Each wall is flat, endless, passes through zero and stands at right angles to its row. A trip goes straight from one point to another. Which walls does it cross, in order?
In the rows, zero is written as 128.

Walls:
(1): [129 105 143]
(2): [ 92 114 148]
(3): [129  78 149]
(4): [169 115 131]
(5): [160 179 164]
(6): [149 107 213]
(7): [169 134 185]
(8): [123 199 123]
Trips:
[122 121  92] to [167 113  97] => 4, 3
[129 124 179] to [109  89 104] => 5, 4, 7, 6
[112  98 168] to [151  63 132] => 4
[114 100 102] to [153 102  90] => 4, 2

Walls:
(1): [143 140 151 107 207 114  91  94  98]
(2): [ 97  92 143  53 128 124 122 193 101]
(3): [133 107  79 161 141 141 115 121 115]
(4): [ 84 176 102 124 145 102  90 135 137]
(5): [118  89  95 133  86 124 180 136  97]
(6): [ 58 131 145 130 103 163 131 130 121]
(7): [148 126 135 133 175  83 160 103 124]
(8): [148  62 103 142  73 110  89 140  63]
(9): [141 201 101 105 101 123 131 149 184]
(10): [156 145 149 116  96 117 133 171 105]
Trips:
[116 131 118  96 130 108 143  56 122] to [ 66 135 127 236 141 109 135 129 108] => 6, 3, 1, 8
[211 134 114 147 138 117 224 120 199] to [191 126 162 118 142  89 101 126 142] => 5, 1, 8
[ 98  93 148 129 107 132 134 143  99] to [159 159  88  78 166 187  86  80 103] => 3, 1, 10, 5, 4, 6, 8, 2, 9
[ 84  98  87 116 132 172 141 112 169] to [166 146 159 120  52 146 115 109 120] => 4, 2, 8, 3, 10

Walls:
(1): [197 103 142 156 126 118 143 159 116  42 150 109 100 100  77 133 108 206]
(2): [140  85 139  87 124 120  43 159 115  97 124 140 161  86 128  77 124 117]
(3): [138  30 109 104  96  79  96 148 154 114 180  75 105  88 123 135  91 136]
(4): [154  66 132 140 170 103 106 123 108 125 141 102  91 188 148 150 171  89]
(5): [165 115 130  84 141 139  59 148 172 113 130 148 192 100 192 123 106 118]
(6): [ 69 135 111  45 173 153 145 149 102 109 130 175  91 166 145 140  67 150]
(7): [149 153 206 165 107 149  93 137  88 100 110 203 164 135  96  98 105 168]
(8): [149 108  99  64  81 147  98 136 102  98  65 121 147  84 151 151 168 140]
(9): [ 83  95 111 192 141 168 201 159  91 150 129  78 124 155 116 132 133  89]
(10): [140 106 198 134 157 126 174 126 120 114  76 151 107 137  42 127 113 142]
Trips:
[147  96  58  93 143 121 139 145 105 105  86 143 134 157 107 138 164 134] to [113 120 124 130  98 125 124 133 107 112 113  96 128  96 107 143  81  98] => 3, 4, 6
[150 126 101 135 147  91  88 103  45 116 151 151 154 163 125 139  89 127] to [100 160 111 185  68 166 145 174  86 118 134 117 152 146 130  53 135 181] => 3, 5, 9, 4, 6, 2
[123 209 129 111 135  58 113  83 150 139  75 131 137  75 141 117  82 144] to [139 181 130 111 148 157 165 174 178 145  83 101 119 168 132 154 138 112] => 2, 6, 10, 7, 8, 9, 5
[ 75 116 110 144 185 111 157  42  97 117 165 181  72 110 153 135 149 159] to [119 134 123 162 127 108 161 116  65 149 119 111 145 114 120 132 197 157] => 6, 1, 8, 7
